Rows are points. Each copy is the shape, with its points in the same order, turned, moved and blurred by noise. Is it also mirrored, or only turned?

Shape (5 x 2):
2.9  -0.6
3.0  -4.1
-2.4  4.0
-3.3  5.0
-5.5  1.5
Copy 1 (5 x 2):
3.0  2.2
4.9  -0.2
-4.5  2.2
-5.8  2.5
-5.2  -1.5
Copy 1 is: only turned
Copy 2 (5 x 2):
0.8  -4.2
4.3  -3.4
-4.7  0.3
-5.9  0.8
-3.2  3.9
Copy 2 is: mirrored

Shape (6 x 3):
-0.3  6.2  -2.4
-0.1  -1.1  6.6
0.3  1.2  -3.8
3.3  -1.9  -4.0
-0.2  -1.9  -4.4
2.9  6.6  -0.5
Copy 1 (6 x 3):
7.5  2.1  0.5
-3.6  4.6  -2.0
4.4  -1.9  1.0
1.1  -3.5  3.8
2.3  -4.3  0.5
6.2  4.4  3.1
Copy 1 is: only turned
Copy 2 (6 x 3):
-2.6  6.8  0.8
5.7  -0.2  4.1
-3.0  1.7  -0.7
-1.7  -0.9  -3.7
-3.2  -1.9  -1.0
0.1  7.7  -0.6
Copy 2 is: only turned
Copy 3 (6 x 3):
-6.2  0.9  4.7
4.0  -3.0  2.1
-4.5  3.3  -0.1
-1.6  6.3  -1.0
-3.7  3.8  -2.9
-3.9  2.5  7.2
Copy 3 is: only turned
Copy 4 (6 x 3):
-1.5  -5.5  -1.4
1.5  3.4  5.3
1.0  -1.8  -4.1
4.9  -0.3  -4.8
1.9  1.1  -5.7
1.2  -6.6  0.8
Copy 4 is: mirrored

Shape (7 x 4):
1.8  2.8  0.7  2.8
6.6  -7.6  6.3  -4.0
3.5  -1.3  -2.2  4.9
0.0  1.3  -1.3  0.4
1.3  3.1  -5.1  3.9
0.9  -3.0  2.8  2.1
-4.4  -1.2  -0.9  -4.5
Copy 1 (7 x 4):
1.1  1.7  1.3  3.8
2.6  -9.0  -6.3  -1.0
-3.7  -1.3  1.0  5.6
-1.2  1.7  1.1  0.8
-3.9  4.3  2.1  4.5
0.7  -3.9  1.8  1.0
-2.0  0.9  1.3  -6.8
Copy 1 is: only turned
Copy 2 (7 x 4):
4.7  3.0  -0.4  0.0
9.6  -10.6  0.4  1.9
4.1  1.0  3.0  -4.3
1.5  0.8  -1.2  -0.2
1.4  4.7  -1.0  -5.5
4.3  -2.1  2.4  2.1
-3.2  -3.6  -2.6  2.6
Copy 2 is: mirrored

Shape (7 x 4):
-3.2  3.6  3.6  5.6
3.3  0.4  -0.9  0.2
5.7  -0.3  0.0  -0.8
6.8  0.6  -1.3  3.0
-4.0  4.4  1.8  3.5
4.2  -3.7  -2.8  1.3
-3.2  5.1  -1.1  4.1
Copy 1 (7 x 4):
-3.7  0.0  -5.3  8.1
3.8  2.3  -1.9  2.6
4.7  4.2  -2.4  0.8
6.5  3.7  -4.7  3.9
-3.6  0.3  -2.3  8.0
6.8  -0.6  -3.0  1.1
-1.2  0.1  -1.1  9.7
Copy 1 is: mirrored
Copy 2 (7 x 4):
3.0  3.9  -2.5  6.3
0.5  0.7  -1.6  -3.2
0.7  0.1  -3.5  -5.0
4.5  1.7  -2.1  -5.0
0.8  3.8  -0.5  6.2
3.6  -3.1  -1.0  -4.1
1.5  4.4  2.1  4.5
Copy 2 is: mirrored
Copy 3 (7 x 4):
-4.8  1.7  0.2  5.8
-1.1  0.0  -0.2  -4.1
-2.5  -1.8  0.0  -5.7
-4.7  1.3  -2.9  -5.1
-2.7  1.3  2.9  4.9
0.5  -0.1  -4.6  -4.9
-2.3  4.2  2.1  3.9
Copy 3 is: mirrored

Shape (11 x 6):
-1.6  5.2  0.5  6.5  2.0  -1.1
-6.2  -4.2  1.1  3.9  1.2  -3.5
4.4  -1.8  -4.2  -0.6  3.7  5.1
-4.6  6.2  0.2  -0.3  3.3  0.7
-1.8  -1.0  1.7  6.0  -4.6  -3.3
-3.1  -2.2  -1.1  2.4  0.7  -1.8
2.2  -7.7  3.8  -3.0  -2.1  -2.3
-2.3  -4.6  0.5  -1.1  0.2  2.1
2.4  -0.4  -1.3  1.5  -4.4  -7.8
8.6  4.5  1.0  -2.6  -2.7  3.3
-2.8  -0.9  0.2  -0.6  -5.2  6.3
Copy 1 (11 x 6):
-4.9  0.2  -6.6  -2.4  1.5  -2.0
-3.7  0.8  1.5  -1.4  -3.1  -7.9
5.5  6.8  -1.8  -2.2  0.7  1.4
-7.0  2.9  -3.2  -1.1  -0.7  2.7
-1.0  -5.9  -1.9  -2.0  -1.0  -5.2
-1.0  1.0  0.5  -2.7  -1.9  -3.9
4.0  -1.6  7.4  3.4  0.9  -2.9
1.0  2.8  2.1  1.3  -3.7  -1.7
0.7  -6.4  2.8  -5.3  3.2  -1.5
5.3  -1.4  -2.8  1.1  4.6  7.1
1.8  -0.8  -1.4  1.1  -7.8  2.6
Copy 1 is: mirrored
Copy 2 (11 x 6):
-2.1  0.3  -1.4  5.8  3.6  -3.3
-1.6  -4.8  -7.1  -2.7  1.5  0.1
8.7  3.7  1.6  1.8  -0.5  -3.1
-2.8  3.1  -1.6  6.2  -1.0  2.8
-4.7  -2.6  -1.0  -3.8  4.3  -3.4
0.0  -1.9  -3.4  -1.1  -0.3  -1.4
1.1  1.8  -2.7  -8.8  -3.1  -4.4
3.5  0.6  -3.0  -4.2  -0.4  0.3
-4.5  -4.2  1.8  -2.9  -3.4  -6.2
-0.7  8.0  7.9  0.4  -1.2  -5.0
0.0  3.7  2.8  -4.1  2.9  4.6
Copy 2 is: only turned
Copy 3 (11 x 6):
4.6  -3.0  3.0  -4.8  -4.9  -0.2
3.6  -4.4  7.0  -0.4  4.2  -0.2
1.2  1.8  -7.0  -3.8  3.0  0.1
2.5  -2.6  1.5  -1.9  -4.2  6.5
1.5  -1.7  6.8  -0.1  -1.3  -5.2
2.3  -1.5  4.0  -1.5  2.8  0.1
-5.9  -3.6  0.7  1.5  6.3  -3.7
0.8  -1.8  -0.3  2.1  4.6  0.3
-4.9  1.4  6.9  -4.1  -0.1  -4.0
-5.6  1.3  -6.3  -1.9  -5.5  -2.5
1.9  1.7  -1.2  6.5  -0.8  -0.8
Copy 3 is: only turned

Shape (9 x 6):
0.9  -0.6  -1.2  -3.2  -2.1  -3.4
8.8  1.1  6.3  3.4  4.0  3.2
-3.2  -0.9  0.3  -0.7  -4.0  0.2
-4.0  0.8  0.1  -1.4  3.2  7.5
-1.7  0.6  -4.8  6.9  5.8  -2.5
-3.6  2.3  -0.2  -1.8  -2.5  -2.5
7.2  -2.8  2.2  0.1  -1.9  3.4
3.3  2.4  2.6  -1.5  2.9  1.5
-3.2  5.7  -2.6  0.7  2.0  6.6
Copy 1 (9 x 6):
5.0  -0.9  3.9  1.7  -2.7  1.3
-3.3  -1.6  -4.4  -0.4  4.3  9.0
-0.2  0.5  3.0  1.8  -4.8  -1.3
-5.8  -2.7  2.7  -4.7  -0.1  -3.3
0.3  7.4  4.8  -1.6  6.5  -0.5
3.4  1.3  1.8  -0.2  -4.1  -2.6
-2.1  -4.5  0.4  4.4  0.5  6.5
0.8  -2.5  -1.2  -2.6  0.7  3.2
-3.3  -1.4  -0.6  -3.0  2.5  -6.7
Copy 1 is: only turned
Copy 2 (9 x 6):
1.4  0.6  -3.6  2.4  0.6  3.3
-6.3  -3.9  -0.9  -3.9  8.1  -5.0
-0.3  -2.0  -2.2  0.3  -3.8  2.2
0.9  -3.0  -1.0  -6.2  -4.6  -2.2
-4.0  7.5  2.6  -5.4  -0.3  1.6
0.6  -0.2  -4.6  0.3  -2.2  5.8
-2.1  -4.4  1.2  1.8  3.8  -3.4
-0.5  -2.4  -3.1  -2.5  3.4  -1.8
1.3  -2.0  1.5  -9.7  -3.0  1.9
Copy 2 is: mirrored
Copy 3 (9 x 6):
0.6  -0.1  -2.3  3.0  -0.8  -2.6
-7.6  -2.9  4.6  -3.8  -9.7  -0.6
1.1  1.4  0.1  1.6  2.3  1.3
-3.8  5.6  -2.4  -5.2  -1.3  6.2
-5.1  -7.7  -5.2  -3.9  2.4  2.7
3.7  0.2  -1.8  -0.8  1.2  -0.4
-5.5  0.3  3.0  3.5  -6.5  1.1
-2.6  0.3  -0.7  -3.2  -6.1  -0.7
-1.0  1.5  -3.3  -6.4  -2.8  7.9
Copy 3 is: only turned
Copy 4 (9 x 6):
0.7  -0.6  -1.3  1.5  -4.2  3.1
6.2  -5.4  7.8  3.0  1.1  -6.0
-2.1  0.9  0.9  -2.2  -0.4  4.1
-3.1  5.0  5.0  -3.4  -1.3  -4.4
4.1  0.9  -5.9  -4.4  2.6  -5.1
-3.4  -1.0  -1.0  -2.4  -3.1  2.4
5.8  -0.6  7.1  3.0  -0.7  1.5
1.6  -2.3  3.6  1.3  -3.1  -4.0
-1.0  2.9  3.7  -7.9  -3.4  -4.8
Copy 4 is: mirrored
